Each point is reached from the start by the listed moves, each made 0, 1 or 2 times, or once backwards (-1), plus a little noise. Say if it took an odd or an even number of moves. Then give how often each move was made.

Moves:
(1): [ 12   2 -15  -3]
(2): [ 6 20  4  2]
(3): [19 -6 20  7]
Start: [-3 -7 -2 -6]
Points:
[ -4  21 -34 -15] -> odd (1, 1, -1)
[60 23 29  9] -> odd (1, 2, 2)
[  7  24 -50 -19] -> even (2, 1, -1)
[-14  -9  11  -3] -> odd (-1, 0, 0)

Moves:
(1): [18  4  2  0 -2 -4 -3 -3 -7  0  3 -3 -6]
(2): [-2 14 -2  1  0 -1  1  0  4 -2  0  0  0]
(3): [-1 -2 16  1  6 -4 -5 -1 -5  1 -6 -3 -1]
(4): [ 4  2  3 18  2 -5  2  4  4  4  6  3  5]
(5): [ 4  3 -4  0 12 -4 -4  1  0  3  3 -4  4]
(6): [ 5  0  1  4  3 21  1 -5 -9  1  1  0 -5]
(7): [ 6  1  4 -5  4 -2 15  2  3  2 -1  1 -3]
(8): [ 3  0  2  0  1  1 -4 17 -2 -1 -3  3 -3]
(9): [ 5 -2  3  1  0  3 -3  1 13 -3  0  0 -1]
(10): [ 0  0 -3 -3 -8  7 -4 -2  0 21  0 -2 -2]
(11): [-3  2  6 -8 -2  1  6  1 -1 -2 16 -1 -8]
Start: [  6  -3  10   1 -15   9  -7  -6  -1  -3 -11   6   4]
Points:
[-14  -6  57  -8 -26  16   4  31 -14  40   4   9 -16] -> odd (-1, 0, 2, 1, -1, 0, 1, 2, -1, 2, 2)
[ 18 -10  -2  37  -7  60 -11  11  23  -4 -17  18  10] -> odd (-1, 0, -1, 1, 0, 2, 0, 1, 2, 0, -1)
[ 50  25  48  -5  29  -3   0 -27 -27 -16   8 -15 -14] -> even (2, 1, 2, 0, 2, 1, 1, -1, 0, -1, 1)

Moves:
(1): [16  2 -2 -1 -1 -1 -3 -3  0  1  2 -3 -1  3  5  2  2 -2 -1 -3  3  4  2  2
  2  0]
(2): [ 0 17 -3  1 -1 -1 -1  0  0 -4 -1  1  0 -4  2 -3 -1 -2 -1 -7 -1 -6  4  3
  0 -1]
(3): [ 6  0 12  1  0  4 -4 -1  0  4  3 -3 -1 -4  3 -4  4  0 -3 -4 -4 -1 -6  0
 -2  5]
(4): [ 4 -1  0 16  4  0  0  3 -9  0  0  0  1  1  5  3 -3  0 -3  2  2  0 -2  0
 -2 -1]
(5): [-2  0  0 -1 15  5 -2 -5  0 -2 -2 -1  0  5  3 -2  4  0 -2  0  1  2 -5  6
  2 -3]
(6): [ 3 -5 -2  1 -8 14  2 -3  0 -2  1  4  2 -4  0  6  0 -3 -4  0 -3 -3  0  1
  4 -2]
(7): [ 0  1  1  1  4 -4 15  2  1  1 -3  2  5 -2  0 -2 -1  2 -3  1 -3  0 -1  4
  2 -2]
(8): [ 5 -2 -2 -1  3  4 -3  7  2 -2 -2  1  0  1  1 -4  2  2  1  2 -3  0  3 -3
 -2  1]
(9): [-3  0  1  2  1 -2 -1  1  8 -1 -2 -2  1  4  0  2  1  1 -4 -4  1  0  1  1
  0  2]
(10): [-2  4 -6  1  4 -1  1 -1 -1 16  0  1 -1  1 -1 -2 -1 -1  0 -1  0 -1  6  1
  7  3]
(11): [-3  0 -5 -1 -1  1  5  2  3  0 14  1  2  0  5  3 -2  3  4 -1  1  2 -2  2
 -1  0]
(12): [-1 -5  2  1 -3 -4 -4 -2  2  0  0 15 -2 -1  1 -1 -3  4  2 -3 -3  2  1  3
 -2 -2]
(13): [ 3  1 -1 -1 -1  2 -1 -3 -4 -3  2  1 13  0 -5 -2 -5 -3 -1  3  1  1  4  4
  1  5]
(14): [-1  2  3 -1 -3  1  1  1 -3  0  1  2 -1 13  0 -1 -1  2 -1  2 -3  0 -2  2
  0 -2]
(15): [-2  1  1 -2 -2 -3  1  2  0  0 -6 -2  1 -1 13 -2 -2 -5 -2  1  4  3 -1  1
  2  5]
(16): [ 1  3  4 -5  1 -2 -4  2 -3  2  1  4  7 -4  1 18  1  0  4  3 -1 -3  2  2
  1 -4]
(17): [-2  3 -5  5 -3 -5  1 -3 -5  1  2  2  6 -1  3 -2 15  2 -2  2  1 -3  4  2
  5 -2]
(18): [ 1  0 -4  0 -3 -2 -2 -2 -5  1 -3 -5 -2 -4  5  1 -3 14  0 -2 -4  3  1  1
  3  3]
(19): [ 1  0  1  4 -1  0  2 -2  3  0 -3 -1  5  2  1  3  2 -3 15 -5  0 -3 -4  3
  4  2]
(20): [ 2  4  4  0 -1  3  1 -3  8  4 -4  3 -1 -3 -4 -1 -2  1 -1 14  3 -1 -2  1
 -5  2]
(21): [ 0  0  1 -3  0  3  2  7 -1 -4  0  6  0  0 -6 -1 -3  4 -2 -4 17 -4 -1  5
  2  2]
(22): [-1  6  5  1  0  4  0  2  2 -1 -2  1 -2  3 -4  0  2 -2  3 -1  3 16  2 -2
  0  1]
(23): [-2  1  5  1  2 -2  2 -1  1 -2  0 -4 -5  2  3 -1  1  0  4 -3  2 -3 12  2
  1  0]
(24): [-3  0 -2 -1 -4 -1 -2  4  2  3  0 -3  0 -2  0  0 -1 -3  3  2  1  5  0 10
 -1 -4]
Start: [  7   3  -1   5  -2   3  17  -2   4  12  -5   0  -4  -2   4   2   3  -8
  -3 -14   3  -2 -13  -1   6  -4]
Points:
[  3  58 -39  30 -13  -7  55  10 -13  29 -24  10  19  20  29 -27   4  -2
 -48 -27  26  15  25  44  46   3] -> odd (1, 2, -1, 1, 0, 1, 2, 0, 2, 2, 0, 0, 1, 2, 2, -1, 2, 1, -1, 0, 1, 1, 0, 1)
[-12  35  32  60 -10 -10   9  -1  13  23 -39  24 -29  20   6 -23   6  37
  -4 -20  16  22 -29  14  -3   9] -> odd (-1, 1, 1, 2, 0, -1, 0, -1, 2, 0, -1, 2, -1, 2, 0, -1, 1, 2, 1, 2, 1, 2, 0, 0)
[ -1  31  30  -4   1  19 -23  16  48  53 -22  17   1  28 -35 -25   1 -23
  30 -21 -15   6 -24  20  -3  14] -> even (-1, 1, 2, -1, 0, -1, -1, 2, 2, 2, -1, 1, 1, 2, -1, 0, -1, -1, 2, 1, 0, 1, -1, 2)
[ -3  12  29 -16 -17  22  49   5  -4 -15  32  49  57  10 -21  35  15  12
  20 -27  -9  10 -18  20  21 -10] -> even (-1, 0, 1, -1, 0, 1, 2, 0, 0, -1, 2, 1, 2, 2, -1, 2, 1, 0, 1, -1, 1, 2, 0, -1)
[  1  -5  -5  -6 -21  11  15 -17  31 -20 -11   8  13   3  14   6 -21 -17
  40 -55  15  56  -1  45  20   2] -> even (1, 0, -1, -1, 1, 1, 0, -1, 1, -1, 1, 2, 2, -1, 1, -1, -1, 1, 2, -1, 0, 2, 1, 2)

Moves:
(1): [ 9 -6 -6  6  2 -3 -1 -6  9  2  0  2 -2  0  7 -6  6 -7 -2  4  0  0 -2 -3
  5]
(2): [ 8 16 -2  1 -2  3  4  3 -1 -1  0  5  3  0 -4  0  2 -1  0  3  2  7  0 -1
  2]
(3): [-2  0 11  1 -2  3  4 -1  0 -1  0 -8 -1 -1 -1 -3 -1 -1 -5  1  1  3  3 -2
  1]
(4): [-6 -1 -1 13  3  4 -2  0  4 -1 -2  1 -1 -2 -5  1 -3  0 -4  1  3 -1  1  3
  3]
(5): [-7  7  3 -6 20  0 -7  2  4  6  3 -6 -8  3  5 -2  3  2 -4 -2 -4  0 -1  1
  5]
(6): [ -6  -5  -3  -6  -2  12   1 -11  -1   0   7  -5   2   2   1   3  -3  -2
   4  -1   1  -1  -7   3   3]
(7): [-4 -2 -2 -1  8  1 12  6 -4 -7  1  0 -8 -2  2  7  5  1 -2  5 -6  1 -6  0
 -6]
(8): [ 3 -4  3  1 -3  4 -4  5  2  3 -4  3 -2 -1 -4  5  1 -4 -1  2  2 -1 -2  3
  1]
(9): [-4  4  2 -3 -2 -3  1 -1  9 -4  0  1  0 -2 -1  6 -1 -3  2  0 -1  0  1 -4
 -1]
(10): [-4  6  0  1 -5 -1  5  1  0 13  0  2  2  0 10  1  1  3  1 -3  1  1 -2 -1
 -3]
(11): [ 2 -1  2  4 -4 -4 -6  3 -3 -3  6 -4 -7  6  2 -2  1 -6  3 -8  1  1  2 -4
  3]
(12): [ 2 -2  7 -3  4 -1  1 -1 -1  4  4 12  2  5  3 -2  2  0  2 -1  2  0  2  0
 -4]
(13): [ 0 -2  0  5  4  2 -1  4  0  2  4 -3  7 -2 -3  0  1 -5 -3  1  3 -3 -1  0
 -6]
(14): [ -3  -3   0   0  -1  -3   6  -8  -5  10   4  -3  -3  14 -12   5   1  -1
   3  -2  -6   1   0  -3   2]
(15): [-5  0  0  1 -3  1 -1  3  1 -6 -8 -3  3 10  4  3 -2  1 -3  3 -4  4 -5  0
 -2]
(16): [ 4  6  8  3  0  1 -1 -7 -5 -4 -5 -6 -2 -5  5 17  5  4  8  5  2 -6 -7 -2
 -2]
(17): [-6 -5 -1 -1 -1 -3  0  0  0  1 -2  0 -2  1 -3 -4 14 -4  4 -2  1 -3 -3 -3
  0]
(18): [  0   1   2  -2  -3   8  -3   7   7  -1   4  -1  -1  -1  -2  -2   0  17
   0  -6  -2  -6   1 -16  -2]
(19): [-1 -2  4  0  7  1 10  7  1  4 -7 -4  5 -1  8 -8 -5  1 13 -2  3 10  7 -6
  2]
(20): [-6  4  1  1  0  2  0 -1 -2  2  6  0 -2  5 -4 -1  0  4  4 13 -1 -2  4  1
 -2]
(21): [-4 -2 -4  0  1 -4  2  5  4 -7  2  0 -7  6  2  2  6  4 -3  6 19 -6 -1  4
  4]
(22): [-2 -8 -4  1 -3 -1 -6 -5  7 -2  3  1 -4  3 -2  4  4  5  0  0 -1 12  5  5
 -1]
(23): [ 1 -2  0 -2  0  5  1  2 -3 -1 -4  3  0  0  2  3 -1 -1 -5 -1  1 -5  9 -4
  1]
(24): [ 0  4  1  1  0  3  4  1  1  0  2 -3  7  4  2  2  0  2  4 -2 -4 -5 -1  9
  2]
Start: [ -4   8  11  14  -3   2  -5   8  -4   6  -5  -2  -2   3   5  -3  -2   9
  14 -10  -3   4  -5   2  -8]
Points:
[ 10  30  -5  42 -19  -1  16  47  19  36  -4 -11 -11  44   8  28  56  29
  41   5   0   4 -18 -38 -15] -> even (2, 2, -1, -1, 0, -1, 1, 2, 0, 2, 1, -1, 2, 2, 1, 1, 1, 2, 1, 1, 1, 1, 0, 1)
[-37  -1  29 -15 -27  38 -10  15  31  22  -2 -38  -8  32  -7  25  24  60
   8 -34  23  -8   0   6  11] -> even (-1, 0, 2, -1, 1, 1, -1, 2, 0, 1, -1, -1, 0, 1, 0, 0, 1, 2, 0, -1, 2, 2, 1, 2)
[  1  50   5 -15 -17  28 -46   0  32 -12  -8  30   2  13  15  20 -18  27
  -2 -16 -23  29  -5 -16  -8] -> even (0, 2, -1, 0, 1, 1, -1, 0, 2, 0, 0, 1, -1, -1, 2, 0, -1, 1, -1, 0, -1, 1, 1, -1)
[-25 -42 -14  50 -38  26   1 -16 -15  -4 -21 -10  -7  44  15  56  25 -23
  13  -8   8 -33 -57  53   3] -> even (1, -1, -1, 2, -1, 2, 1, 2, -1, 1, 1, 0, 0, 1, 2, 1, 1, -1, -1, -1, 1, 0, 1, 2)
[-23  25  48  53 -35 -20   7  -2  -5   7 -20  -6  12  -7   7  39  41 -21
  14   9  11  -7 -34   2 -44] -> even (0, 0, 2, 1, -1, -1, 0, 0, 2, 2, 0, 1, 2, 0, 1, 2, 2, -1, -1, 0, 0, 0, -1, 0)
